Every row gives one point. The window is the flat piece filled in between its corners: a triangle in 3 columns, a solid with four corners in 4, and so on. A path goes straight from each point to the next, and from the last back to the first. List the points from which the path goes on through the window.

Window (4 x 4):
[[-8.1  5.5  4.2 -6.5]
 [-4.0 -0.8 -8.4  0.0]
 [ 1.2 -1.0  0.8 -1.3]
 [ 7.2  2.4  0.2  2.0]]
Path:
(1): [ 5.2  3.1 -1.8 -6.6]
(2): [2.4 2.1 2.4 4.9]
(3): [-1.6 -0.1 -0.7  6.1]
(4): [ 1.7  0.8 -3.6 -4.1]
(5): [ 2.0  1.7 -2.8 -3.8]
(6): [-2.0  1.6  0.3  3.4]
(7): [0.9 0.0 0.4 4.3]
(8): [ 3.8 -0.8 -2.0 -2.1]
(9): [ 5.7  3.9  2.9 -7.4]
(10): [1.8 3.0 6.4 3.7]
(11): [-4.5  0.4 -5.4  1.7]
(12): [-2.0  0.0 -6.2 -3.9]
(13): [-3.8  3.3 -0.5 -6.2]
(14): [-6.2  2.9  1.7 -2.5]
(15): [-4.9  0.0 -3.7  2.5]
(16): [-0.4  2.7 -7.4 -4.8]
Through the window after points: 1, 3, 5, 11, 13

Window:
[[ 5.6 -9.2  3.9  4.8 -2.0  4.7]
 [-2.0  2.6  2.7 -3.6 -2.7 -2.6]
 [ 5.3 -2.9  0.6 -2.9 -0.3  1.7]
 [-7.1  2.6 -9.6  1.9 -0.4 -1.1]
 [ 1.9  3.4 -2.4  3.1  0.4  0.4]
 [-0.5  7.0  4.2 -5.9  9.7 -2.3]]
Path:
(1): [ 3.9 -1.9 -1.0 -0.5  0.5 -2.3]
(2): [ 0.8  1.0 -0.2 -2.8 -1.2  7.5]
(3): [ 2.9 -0.5 -0.4  3.1 -2.2 10.7]
(4): [ 3.2 -4.3 -1.9  3.6  1.3 -0.1]
(5): [ 0.9 -3.3 -2.6  3.1 -1.2 -1.0]
(6): [-1.6  0.3 -4.0  0.4 -3.8  7.4]
(7): [-2.9 -0.5 -1.5  0.6 -7.5  6.6]
(8): [ 0.4 -3.4 -2.5  2.3 -3.6 -1.1]
(9): [-0.6  1.0 -1.7  0.8  2.7 -6.7]
(10): [-3.9  4.5 -3.0 -1.9 -0.8  4.3]
(11): [-0.7  4.2  3.2 -5.5  2.9  7.6]
(12): [ 2.3  0.9  1.2 -1.7  5.3 -5.9]
Through the window after points: 1, 9, 11

Window, 8 rows:
[[  4.2  -0.6 -11.5   6.3   7.7 -11.8   5.7   4.1]
 [ -3.8  -2.2  -2.2   2.8  -3.8   0.6  -4.7   2.2]
 [ -0.5  -4.5   5.8   1.9  -0.1   0.0  -7.3   0.4]
 [  1.2  -2.8   1.0  -5.2  -0.8   4.8  -3.4  -3.1]
 [ -0.6  -3.2   6.3  -6.6  -4.2  -3.6  -3.2   1.3]
 [ -6.1   4.0  -7.7   1.4   8.1  -0.6  -2.3  -3.6]
 [  0.4   4.0   2.7   3.8  -2.7   0.7  -5.1   1.6]
 [ -4.0  -0.7   3.5   3.8  -2.1   1.7  -0.4  -2.8]]
Path:
(1): [-0.1  0.9  1.5  3.3 -2.3 -1.1 -5.4 -1.7]
(2): [-1.1  0.3  4.4  1.3  2.1  3.2 -1.1  7.4]
(3): [-2.4 -1.3 -0.2  0.6  0.0  2.7 -1.7  3.1]
(4): [-2.8 -0.9 -1.4  2.1 -2.3 -0.7 -4.5 -2.4]
(5): [ 1.3  2.2  0.8  3.5 -3.1 -4.8 -7.6 -4.6]
(6): [-2.2  0.9  1.5  1.6  0.0  4.9  0.3  8.3]
(7): [-2.1  0.5 -2.1  4.6  5.5 -2.4  0.6  6.2]
(8): [ 0.2 -0.8 -5.9  2.5  3.0 -5.1 -1.1 -1.5]
Through the window after points: 1, 3, 5, 7

Window:
[[-4.1  2.3 -0.3  4.3  1.1 -8.2  1.5 -5.8  0.6]
 [-9.4  5.4 -1.1 11.2 -5.7 -0.7 -3.3 -2.9  0.5]
 [ 2.3 -4.0  6.5 -3.6  7.4  4.6  1.3  0.0 -1.2]
 [ 4.7 -6.0  6.5 -2.1 -1.1  0.2  1.1 -3.2 -1.0]
 [-0.1 -3.6  3.6 -8.0  2.3  6.1  3.5 -4.5 -2.6]
 [ 4.8  1.3  1.6  3.2  1.6 -1.2  2.9 -4.7 -4.5]
 [-3.1 -6.0 -4.4  5.2  1.5  5.6 -1.7 -2.2  0.3]
 [-0.7 -4.1  0.5 -1.5 -0.9  1.8  6.7  7.2 -4.9]
 [ 3.1 -4.1 -8.3 -4.7  3.7  5.7 -4.8  7.0 -1.1]]
Path:
(1): [-0.7  0.1  4.3  3.0 -0.4  0.3  4.1 -3.7  1.7]
(2): [ 3.6 -3.9 -1.2 -4.0  2.7  4.0  4.9  1.4  1.2]
(3): [ 2.4 -4.5  0.6 -3.3  4.6  1.1 -1.1  0.8 -6.4]
(4): [-4.9 -2.7  1.8  0.4  3.4 -4.2  0.1 -3.1 -5.3]
(5): [ 1.4  0.8  0.6  1.3  1.4  0.5  1.9 -2.6  3.1]
(6): [ 0.8 -1.8 -3.9 -1.7  1.5  3.2  0.4  2.7  0.7]
(7): [-1.2 -4.8 -1.5  1.3  2.1 -0.6 -5.2  2.9 -8.4]
(8): [-3.2 -0.4  4.8  3.1 -0.1 -1.0 -1.0 -5.7 -5.0]
Through the window after points: 4, 6

Window (12 x 12):
[[  2.7  -0.8   5.3  -0.2   2.5  11.0   3.0  -2.9  -5.4  -2.3  -3.4  -4.0]
 [ -2.1   3.9   2.8  -0.9  -7.8  -1.7  -9.2   0.7   3.2  -2.4  -5.3  -0.8]
 [  2.0   4.0  -2.0  -4.9  -4.3  -1.7   0.2   1.3   0.9   3.6  -0.1   0.5]
 [  2.1   0.6 -10.1  -4.5   5.1   1.5  -3.9  -2.3   0.7  -1.6  -0.9  -1.2]
 [  0.4   5.9  -1.3   3.5   1.2  -1.6  -2.2   4.8   0.5  -4.3  -0.8  -0.1]
 [ -5.0 -19.7  -7.0   4.5   5.8  -3.6   6.6   1.1  -1.8  15.6   2.7  -6.7]
 [ -2.2   5.9  -2.8  -3.4   3.1   0.8   1.0  -1.8   3.7   1.6  -6.5  -3.4]
 [ -2.3   0.0   3.8  -1.6  -0.2  -4.4  -0.4   0.0   4.8  -6.8   3.4  -0.8]
 [ -0.7   4.5   1.4   2.5   4.6  -1.0  -4.1  -4.7   1.3  -0.3   5.1   0.5]
 [  5.8   2.4   3.9   0.6   2.0  -5.4  -2.3  -2.1   1.2  -3.0  -3.5  -0.3]
 [ -0.9  -2.1   7.5  -4.0   7.9   2.4  -0.8   2.7  -7.3   1.3  -2.9  -0.8]
 [ -7.0  -4.6  -4.7   0.9  -3.0  -9.2   0.4  -2.1  -7.4   2.6  -1.8  -1.7]]
Path:
(1): [-2.3 -2.8  0.1 -0.3  2.5  0.7 -0.1 -3.1 -0.8  1.7 -1.8  1.4]
(2): [-3.0 -2.1  0.8 -1.1  3.4  1.8  2.7  0.6  0.6  0.6 -4.6  6.0]
(3): [-0.9  1.2  0.6 -2.0  1.9 -1.9 -3.8 -0.5 -4.7  1.0  1.0 -8.2]
(4): [-1.4  0.0  0.8  0.2  2.0 -3.4 -2.8 -0.9 -1.8 -0.8 -0.8 -4.8]
(5): [-1.8 -0.8  0.9  1.5  2.4 -2.0 -0.9 -1.8 -1.1 -1.4 -1.8  1.2]
(6): [-1.9 -0.7 -0.9 -0.7  0.7 -0.2 -0.4 -0.8  2.9 -0.3 -2.1  6.3]
(7): [  1.2   4.5   0.9  -3.4   0.1  -4.2  -0.6   0.9   0.0  -2.1   2.0 -11.8]
(8): [ 1.0 -1.5  1.3 -3.0  1.3 -3.6 -2.5  0.0 -1.7  1.9  1.5 -8.5]
Through the window after points: 6

Window:
[[  1.5  -0.8  -1.0  -6.1  -1.9  -1.2   5.3   0.1   0.4  -0.7  -2.9   2.4
    2.8  -1.0]
 [ -5.0  -3.3   0.8  -1.1  -2.1  -1.1   1.3  -1.7   4.9   6.9  -1.7   4.0
  -18.1   2.4]
 [  1.1  -6.0   0.8   4.0   0.3   1.9  -8.6  -5.0   2.7  -3.0  -0.8   0.1
    6.1   0.0]
 [  0.8  -1.4   0.1  -3.4   0.1   3.2  -2.3   2.6  -1.5  -2.0  -2.6   4.7
   -8.4   2.5]
 [  5.1  -5.2 -10.2  -3.4  12.8   3.0  -5.5   0.0  -4.7   5.2   1.1  -3.0
    8.4  -0.4]
 [  5.5  -1.5   1.8   2.9  -1.7   7.9   2.2  -6.3 -11.8   0.3   3.1  -0.7
    2.9   0.5]
 [  3.0  10.9   0.9   0.1  -0.3   5.7   0.5  -5.4  -0.1  -4.4  -0.4   0.7
    2.5  -0.4]
 [ -1.0   6.2  -1.4   0.1  -6.4   3.0   1.3   2.3  -2.9  -2.2   3.1   0.0
    4.4  -1.2]
 [  6.8  -9.3 -10.0   1.7  -5.2   8.6   0.0  -0.9   2.0   2.1  -1.0 -12.8
    0.1   0.6]
 [  0.0  -0.2   1.1   4.9   0.6   8.2   5.9   5.2   1.6  -7.9   4.2   1.3
    4.3   2.5]
 [ -0.9  -4.1   4.3   3.7  -1.7  -4.9  -3.1  -4.0  -2.3  -2.9  -2.9  -6.9
   -2.3  -2.6]
 [ -1.3  -3.9   3.0  -2.2  -3.8   7.0   0.7   1.2   0.4   1.7  -2.9  -7.6
    3.8   2.3]
 [  4.6  -4.3   5.6  -2.3  -4.6  -5.0  -0.3   3.3   2.8   1.1   2.0  -7.8
    3.2   2.3]
 [ -3.7  -3.0  -1.5  -9.1  -0.4   0.4   2.7   0.1   2.1  -3.9   4.3   1.5
   -4.5   3.3]]
Path:
(1): [-1.8 -0.2 -2.5  1.4 -0.8  2.2  2.7 -0.2 -0.5 -3.6 -3.1 -1.7  3.3 11.5]
(2): [ 2.3 -3.2  3.3 -1.7 -1.9  4.7  0.9  2.4  1.4 -0.5  3.0 -2.1 -0.3 -5.4]
(3): [ 1.7 -1.6  3.4 -2.5 -0.4  5.7 -2.7 -0.3  1.5 -1.4  1.5 -0.1 -2.9 -5.0]
(4): [ 0.3 -0.9 -1.8  0.6 -1.0  0.1 -0.6 -1.0 -1.8 -2.1 -2.2 -0.5  0.0  4.6]
(5): [ 1.1 -0.5 -4.3  1.0  1.0 -0.2 -0.3 -0.9 -2.2  0.2 -0.8 -1.0  1.7  4.4]
(6): [ 2.5 -3.5  1.0 -1.8 -0.2  3.8 -0.9 -1.5  0.1 -1.7  2.0 -1.5 -0.1 -4.5]
(7): [ 2.1 -3.3  1.5 -0.3 -0.5  4.8 -2.4 -2.7 -1.4 -0.6  0.8 -0.7  0.8 -3.0]
(8): [ 1.3 -2.3 -1.2  2.3 -0.9  1.0 -1.5 -2.6 -2.8 -2.4 -0.3  0.1  2.4  6.2]
Through the window after points: 1, 3, 7
